Each row is a point. Before rounding, the points of a table are all equally far from one centre. They may lie mostly on one side of it. Where is the centre, to within rounding?

Points (7 x 3)
[[  1  55 -28]
 [ 53  15  32]
 [ 19  33  50]
 [-38 -15  12]
 [ 27  58  21]
 [ 15  44  44]
 [ 52  39 -14]]
Centre: [ 9 11  2]

Points (17 x 11)
[[ -5  10   9  24  12 -27 -36   6  -7   3  24]
 [ 22  18  25 -23 -22 -31 -20  21  35 -26  41]
 [ 21  15  22  -6 -15 -16 -52   1  57 -20  30]
 [ -3 -13   4 -10  16 -17 -25  27  28  10  47]
 [ -9  28  34  -2 -23 -24 -15 -18  15 -28  27]
 [  5   8   1  -3 -16 -12 -12  41  17  -5  51]
 [  2  -1  -6 -14 -36 -28   1  23  21  -8  16]
 [ -3 -10   2  -1   0 -31 -34  33  38 -31  44]
 [ -4 -24  24  -3  -1 -23 -31 -21  43  -1  14]
 [-12  -4   8 -32 -23 -22 -30  12  52   4  18]
 [  6   1   1  -6 -34 -29 -25  32  14  -2  45]
 [ 15  13  11 -13 -29 -36 -28  13  38  -1  54]
 [  0  38  27  -1 -10  14 -14   0  32 -13  36]
 [-20  21   9 -21 -11 -20 -31  15  31 -20  60]
 [  6  -4  31 -18 -14 -25 -40  -5  34  -4  56]
 [ 13  24  32 -20 -26 -29 -37   5  37 -23  43]
 [ -1 -26   3 -13 -11 -37  -2   4  14   3  27]]
Centre: [  2   8   8  -4  -5 -16 -25   4  24 -12  23]

Points (30 x 24)
[[-13  18   1  -9 -36 -13   5 -17   7  45  -6 -17  33  12  -4   9  -7  34
   53  -4   4  -2 -14 -17]
 [ -7  30 -10 -25   2 -24   7   9   3  59 -25 -34  18  30 -24  12 -19  34
   23  -4   6  -8  -9 -28]
 [ 23  18   3 -27 -34  17  -3 -15   1  11   1 -17  14  43  30   2 -30  10
    8 -15  36 -10 -13 -12]
 [  2  -1 -10 -27 -28 -29 -19   6   5  31 -41 -17  15  33 -20  -8 -38 -24
   14 -19  -8   7 -24 -33]
 [-12  14 -19 -23 -36 -42  -7 -27  10  28   8 -25  17  44  -2   8 -47  10
   22 -15  35   3  -1  -8]
 [  1  41  -6 -26 -32 -23  -7 -25  12  24 -20 -26  26  29   2 -13 -14  11
   31 -34   8  -3 -49 -15]
 [ 21  12  -7 -18 -17 -34   2 -15   1  48 -13 -31  -2  30 -14 -12 -35  30
   21 -24  15   2 -27 -27]
 [  2  49  -2 -27 -15 -10 -14 -22   2  44 -32 -15   4  26   3  -3 -31  -2
   22 -20  10  -4 -19  -2]
 [  9  11   0 -31 -44 -18  -3 -35 -23  32 -13 -29  27  25   3  19 -19  21
   12 -32 -12 -34 -17  -4]
 [ 18  15  -7 -17 -17 -31 -10 -11  -7  23 -11 -17  36  36  -4  23 -21  21
   -8 -49  29  13 -26   4]
 [ 20  27  -3 -19 -28  -3   7 -24   9  21 -18 -24  30  50  14   9 -25  -9
   23 -22  23  12 -14 -33]
 [  1  32 -25 -21 -34  -1 -27  -4  -8  21 -11 -33  11  28  11   8 -14   8
   12 -41  45   2 -26  10]
 [ 14  -1  -9 -34 -30  -7   3 -32  21  37 -29 -31  26  18  -6 -16 -18 -12
   33 -29   8   3  -1  -5]
 [ -1  36 -22  -7 -12 -24   0 -19   2   6 -20 -13  59  21 -29   4 -28  20
   13 -33   5 -17 -26 -28]
 [ 13  39   0 -20 -35 -16 -13   8 -17  31 -33 -41  29  44 -13  13 -11  11
   16  -8  48 -31 -13  -6]
 [ 21  22 -25 -17 -24 -19  -4 -19 -18  24  -8 -34  14   9 -13  17 -52  -7
   25 -25 -10 -23 -19 -14]
 [-16  23 -15 -42 -35 -11 -16 -21  29   2 -28 -10  17  11   1   0 -32   4
   17 -51  25   7 -24 -11]
 [-11   8  17 -12  -1 -25 -23  -4   8  36 -18 -18  31  21 -23 -35 -21  20
    3 -44  24 -16  16   6]
 [ 16   8 -22 -30  -7 -30  -5  -9  15  17 -21 -10  13  13   8  31 -19  13
    6   2  46  -9 -14 -34]
 [ 21  22   5 -12 -38  -2  -2  -5   6  46 -17 -25  32  45  -3  16 -16 -17
   18 -42   4 -29 -28 -20]
 [ 11  21   1  -4 -25   6   6 -13   9  51 -26 -37  41  39  -9  13  -2   7
   26 -39  -5  -4 -14 -28]
 [ -5  29  11  -7 -52 -25  19  -7  21  23 -18 -29  34   4  10  12 -42   7
   -2 -38  10  -6  -4 -39]
 [  6  27 -20 -20 -60 -11  -3  -2  10  25 -27 -27   2  22 -12  -6 -12 -12
   35 -37  27  -6 -37 -15]
 [  8  29  -8 -18 -28  22   1 -15  17  34 -31 -25  26  10  -4 -14   2  29
   14 -39   5 -16 -14 -29]
 [  6  22   5 -18 -39   1 -12  -2  30  45  -7 -26  -9  36   5  22 -33  14
    3 -37  29  12  -9 -20]
 [ -4  25 -19  -8 -20   0  -9 -15   3  38 -56 -14  35  25  -3   0 -20  20
   12 -44   9 -32   8   2]
 [-19  25  -1  -8  -1 -30   1 -32  -9  35 -24 -15  41  32 -11  -8 -24   2
    9 -26  38 -19  -6 -22]
 [  5  27  14 -32 -25 -15 -17 -14  13  39 -26 -33  -8  39 -22  -6 -32 -18
   14  -2  18  -2 -31 -21]
 [ 12  10  -2 -23 -39 -10  -7 -15   5  27  -7 -27  36  12  -7  11 -43   4
   26   1  31 -47 -11 -30]
 [ -8  11   9 -41 -21 -27 -23 -32   1   2 -32 -29  17  14   8   8 -25  -4
    2 -25  42 -23 -19 -41]]
Centre: [ -9   6   3  -8 -20 -16  -2   6   9   0 -16 -32   9  26  -9   7 -13  11
  11 -20   7 -16  -6  -8]
